Each row of a before or after table is a point. The points were changed in one or more steps. Then noise was added and the rows were shuffled. The steps act on columns, c1 being the first. What was done? A step turns or swaps two columns, mirrors them in a line or flattens them onto one, adds a multiple of one to another, or multiplies or shifts one. Angles are multiples of 10 degrees, from the lower column toward the higher: turns from -170 to 170, lines from 10 to 170 but not 90. Use the fewest steps. Two steps may share a column if one is a turn and the other turns, adds or multiplies; they go together, in the order done. Otherwise the lowest column goes first.
In the rows, 128 means zero.

Before (10 x 3):
[[158 111 125]
 [159 111 125]
 [155 100 111]
 [125 101 111]
 [158 186 112]
 [155 105 129]
 [150 183 108]
 [120  96 136]
 [128 102 139]
 [124  91 110]]
After (10 x 3):
[[150 188 112]
 [125 100 135]
 [159 120 100]
 [124 107 105]
 [155 115  86]
 [118  94 131]
 [156 119 100]
 [157 108 105]
 [161 192 115]
 [122  92  97]]
Steps: add -0.7 times c1 to c3; turn c2 and c3 by 20 degrees

Before (8 x 4):
[[152 129  97 140]
 [ 96 144  98 137]
 [ 97 115 124 102]
 [156 166 131 130]
 [128 145 116 146]
 [110 143 115 136]
 [143 106  99 159]
 [139 130 161 164]]
After (8 x 4):
[[ 97  74 144 158]
 [131 223 155 129]
 [123  94  97 103]
 [ 98 133 152 141]
 [ 98 167  98 136]
 [117 165 109 136]
 [114 171 130 144]
 [162 136 138 165]]
Steps: swap c1 and c3; multiply c2 by 2.5

Before (9 x 8):
[[ 90 113  97 132 186 123 149 143]
 [132 103 112 179 168 129 129  67]
 [142 106 139 121  98 163 103 168]
 [107 103 115  96 152 147 101 135]
 [138 137 170 127 156 118 117 151]
 [110 128 174  88 112  85 141 125]
 [119 151  98 116 160 111 128 127]
 [105 127 133 130 103  92  90 127]
 [ 90 161 142 132  84 145  79  96]]
After (9 x 8):
[[153 124 156 115 110 144 124 150]
 [ 81  85 164  78 148 107 133  97]
 [123 144 123 103  88 146  95 114]
 [153 154 133 127  96  77 178 100]
 [145 104  87 130 101 120 117 140]
 [132 125  85 149  59 142 134 137]
 [107 118 150 139 128 102  90 164]
 [ 96 121 113  90 134 110 130 159]
 [115 157 146 105 156 182 123 114]]
Steps: turn c1 and c2 by 160 degrees; turn c1 and c5 by -140 degrees; turn c6 and c8 by -60 degrees; add -0.7 times c8 to c3; swap c4 and c7

Before (8 x 9):
[[101 105  99 110 176 122 135 127 145]
 [114 125 110 150  98  95 144 140 101]
 [125  99  93 142 110 136 144 157 167]
 [116 128 127  44 148 142 130 108 122]
 [118 146 178 118 120 114 122 145 104]
 [ 58 138  73 149 132 103 113 153 136]
 [165 113  79  87 147 124  99 119 158]
 [140  85 104 118 112 107 110  97 146]]
After (8 x 9):
[[143 145 103 115 149 113 113 181 145]
 [122 172  95 139 141 143 148 123 167]
 [ 98 150  99 112  82 110 137 141 143]
 [116 116 133  44 102 132 130 143 120]
 [118 138 109 152 167 109 146 121 105]
 [ 54 135  78 149 131 102 112 102 135]
 [167 134  82  88 113 119 102 148 158]
 [118 122 178 117 142 120 126 105 105]]
Steps: turn c2 and c8 by -140 degrees; mirror c5 and c6 in the line at 100 degrees

Before (14 x 12):
[[117 124 128 158  90 106 110 112  85 104  87 143]
 [149 104 135 169 122 132 101 148 150 108 118 121]
 [151 148 107 140 129 108  97 123 158 110 140 213]
 [126 133  95 149 117 122 106 139 154 102 137 134]
 [134 138 135 169 121 174 152  82 147 169 146 113]
 [150 129 142 136 129 104 108 148  59 100 145 112]
 [145 147 122 149 136 135 135 113 135  85 123 164]
 [ 99  58 145 137 133 108 110 114 125 121 116 113]
 [149 146 114 142 135 148 118 108 147 148 104 131]
 [145 138 147 133 108 118 107 139 140  97 117 113]
 [116 149 144 139 122 116 119 140 136 139 119 145]
 [ 90 138 140 171 143 108 110 126 153 164  93 114]
 [131 140 109 157 132 120 158 149 159 179 129 126]
 [127  84 126 139 136 192 108 133 119 128 132 142]]
After (14 x 12):
[[126 132 154  97 151 122 132 134 154  76 150 135]
 [148 141 129 122 143 148 120 152 147 167  68 130]
 [150 142 138 100 147 107 112 140 158  92 157 213]
 [ 99  78 116 116 116 108 114 145 124 114  98 113]
 [131 136 134 128 147 119 175 130 159 231 131 126]
 [133 134 130 145 118 175 145 189 147 211 173 112]
 [149 128 119 100 117 104 130 118  59  71 169 113]
 [117 125 161 106 109 105 128 160  85  80  25 143]
 [126  97 122 105 134 191 124 131 119 128 139 141]
 [ 91 136 109  94 125 108 140 157 153 200  40 114]
 [145 135 136 105 102 119 124 123 139  66 101 112]
 [116 143 125 111 112 117 134 126 137 150 105 145]
 [148 112 130  78 120 132 144 140 149  87 103 121]
 [144 141 125 129 137 135 137 153 135  42 116 163]]
Steps: multiply c2 by 0.7; mirror c3 and c5 in the line at 120 degrees; turn c4 and c8 by 140 degrees; turn c4 and c7 by -50 degrees; multiply c10 by 2; multiply c11 by 2.5

Before (12 x 14):
[[171 126 118 140  87 126 139 144  72 133 129 127  96 154]
 [170 120 151 126  83 131 163 105 121  97 111 118 137 132]
 [166 153  86 138 100 100 108 122 125 122 124  90 135 109]
 [171 135  97 159 137 155 152 153 151  99 119 136 155 150]
 [122 160  76 104  68 154 134 111 104 138  98 145 146 140]
 [ 95 133 119 144  82 105 172 100 155 145 106 156 104  74]
 [134 177 104 101 122 156 108 123 159 163 141 121 116  77]
 [147 131  78 189  88 172 130  88  90 164 166 131 110 103]
 [172  93  92 154  92 145 169 140 164 104 154  83 148 166]
 [153  89 150 132  95 103 146 145 103 157 145 167 159 123]
 [113 127 129 100 134 156 160 112  78 134 143  93  94 101]
 [115 120 135 149 137  85 116 113 134 151 168 121 102 134]]
After (12 x 14):
[[173 177 151 141  95 103 145 148 102 131 145 144 155 122]
 [185 106  87 136  99 102 122 108 124 119 124 114 136 107]
 [191 133 119 114  87 127 142 138  72 125 128 125 108 156]
 [191 137  91 142  92 144 139 167 164 170 154 109 155 168]
 [117 135 119 122  79 106 100 171 158 111 106 141 118  75]
 [191 115 153 132  82 131 108 161 122 158 112 124 133 132]
 [131 133 128 106 133 156 113 158  78 123 143 113  90 101]
 [142 110  74 130  65 155 112 135 105  99  99 137 132 140]
 [167 150  78 138  90 173  89 130  92  99 166 128 140 104]
 [136 149 136 123 139  87 111 117 134 116 168 126 118 135]
 [152 114 106 117 121 156 122 107 160  71 142 125 107  76]
 [193 104  98 148 138 156 151 154 151 144 119 130 160 150]]
Steps: shift c1 by 20; turn c2 and c10 by -140 degrees; flatten c4 and c13 onto the line at 60 degrees; swap c7 and c8; multiply c12 by 0.4

Before (14 x 20):
[[136 156 135 133 142 127 108 103 115 140 154 102 148 157 124 152 160 121
  185  85]
 [140 133 134 165 113 128 134 122 142 112 111 109 128 138  91 114 125 116
  183  70]
 [116 149 141  92 117 131 125 111 140  56 134 155 128 154 139  91 163 136
  101 139]
 [169 175 153 105  95 122 154 147 122  99 158 156 125 113 157 116 151 132
  134 137]
 [144  83 155  86  91 164 140 113 142 133  83 174 111 162 157 139 123 142
   82 161]
 [128 153  96 102 137 151 159 112 146 122 147 136 144 113 123  97 138 145
  130 132]
 [129  56 136 105  75 170 138 101 110 116 132 148  99 165 164 103 105  82
   80 181]
 [105 163 110 171  98  76 114 122 123 157 135 123 172 158 116 129 120 135
  180  70]
 [125 151 111 132 106  90 102 122 182 151 152  91 115 148 119 138 123 113
  169  64]
 [111 123 122 160 106 123  92 131 164 143 120 110 148 123 165 106 155 137
  197  93]
 [ 73 153 139 137 108 137  97 142 131 156 131 125 111 138 119 130 110 124
  195  80]
 [173 149 115  98 109 141  92 151 103 102 132 134 120 129 130  97 144 166
  106 151]
 [110  75 148 114  85 147 146 119 111 113 110 133 100 117 135 153 149 106
   48 178]
 [142 146 143  80 136  86 127 107 128 104 123 130 134 114 118  93 136 129
  158 159]]
After (14 x 20):
[[122 161 132 133 144 128 103  84 124 113 149 114 106 152 124 148 157 121
  183 109]
 [115 151 147  96 139  66 115 133 143 109 123 124 114 117 119  95 118 128
  159 144]
 [152 124 116 156 106 134 142 143 180 116 120 120 119 121 167 105 154 138
  201 109]
 [164 154 137 132 106 140  85 137 145 167 130 128 165 144 122 132 139 125
  194 106]
 [138 158  97  93 138 141 157 136 156 116 147 134 109 113 124  97 130 147
  129 129]
 [102  81 159  77  94 147 179 105 155 134  83 152 138 167 152 144 126 144
   87 145]
 [129  75 149 109  83 135 153 101 119 102 105 129 159 121 135 155 126 103
   47 148]
 [136 146 136  90 120 115 134 138 146  55 135 140 131 153 138  94  99 135
   95 131]
 [ 86 148 114  91 106 125  97 168 117  95 131 132 114 127 132  99 117 169
  102 143]
 [171 163 111 189  97  90  93 127 130 150 134 125 101 163 114 128 143 136
  178 103]
 [130 155 114 148 110  99  92 121 195 148 153 110 138 154 119 139 142 117
  164 103]
 [110  60 134  91  77 164 188 124 124 141 130 133 158 171 169 102 105  79
   83 147]
 [ 93 175 150 103  97 109 193 156 133  86 164 135 108 108 160 115 122 134
  132 131]
 [117 136 127 158 110 142  77 134 155 117 112 125 121 140  94 118 113 117
  185 107]]
Steps: turn c1 and c13 by -150 degrees; turn c4 and c6 by 20 degrees; add 1.5 times c15 to c7; add -0.7 times c16 to c8; shift c9 by 10; turn c10 and c17 by 50 degrees; multiply c12 by 0.4; multiply c20 by 0.4

Before (10 x 24):
[[171  88 155 146  80 120 115 145 106 134  83 165 124 138 152 136  86 115
  117 125 171 129 114 158]
 [106 113 111 170 158 129 165 139 129 149 151 145 145 106 155 101 167 128
  150 118 176 120 120 165]
 [111 158 135 150 161 160 177 157 135 142 105 113 143 149 153 172 166 118
  109 147 156 100 170 135]
 [181 160  93 167 118 115 158 115 114 138 119 144 132 140 112 108 105 117
  113 132 158 108 139 159]
 [165  89  75 124  95 144 163 149 138  94 139 106 130  95 155 140 108 152
  108 116 128 106 103 171]
 [147 151 120 110  98 117 178 179  75 129 134 110 101 106 160 166 106  87
  130 159 121 127 150 140]
 [167  79  75 137 145 136 131 138 121 132 104 144 172 133  94 164  99  81
  173 106 120 103 105 124]
 [130  84 123 134 158 156 109 115 145 144 156 128 143 137 133  96 149  90
  111 112 177  97 107 142]
 [137 135 100  88  87 129 109 124  93 141 159 116 102 150 100 142 121 137
  169 113 145 114 152 111]
 [149 134 127 123 157 105 116 125 142  87  92 139 122 121 158 126 169 121
  159 176 176  93 151 107]]
After (10 x 24):
[[149 117 131 127 159 102 116 128 141  95  89 142 118 139 163 156  85 121
   93 174 164  92 150 141]
 [167  94  69 129  94 143 161 169 134 111 136 107 153  92 158 165 150 146
  172 111 124 109 102 124]
 [136 147 103  87  89 125 112 138  92 151 159 115 100 134  96 130 135 139
   92 115 168 112 154 153]
 [171 142 153 143  79 121 116 163 102 144  85 163 142  93 154 126 169 117
  156 125 188 132 111 138]
 [133 141 129 135 156 156 110  97 145 119 155 130 123  85 135  96 109  91
  147 109 169 100 108 123]
 [105 102 118 172 151 131 168 137 131 128 155 144 151 111 160  94  89 131
  145 116 173 114 121 161]
 [148 108 116 104  92 122 180 235  79 156 133 109 153 149 162 164 148  88
  137 162 155 122 154 136]
 [182 142  87 165 114 110 153 102 114 126 121 149 113 165 111 101 149 116
  161 135 166 107 142 132]
 [163 129  71 137 149 139 130 124 126 154 102 140 176  81  94 155 152  80
  110 104 125 100 104 164]
 [109 150 141 151 160 155 175 170 142 175 103 116 171 160 150 154  94 124
  150 148 148 102 168 116]]
Steps: swap c2 and c14; multiply c8 by 2; turn c8 and c13 by 30 degrees; add -0.7 times c9 to c21; turn c10 and c16 by -40 degrees; multiply c17 by -1; mirror c19 and c24 in the line at 60 degrees
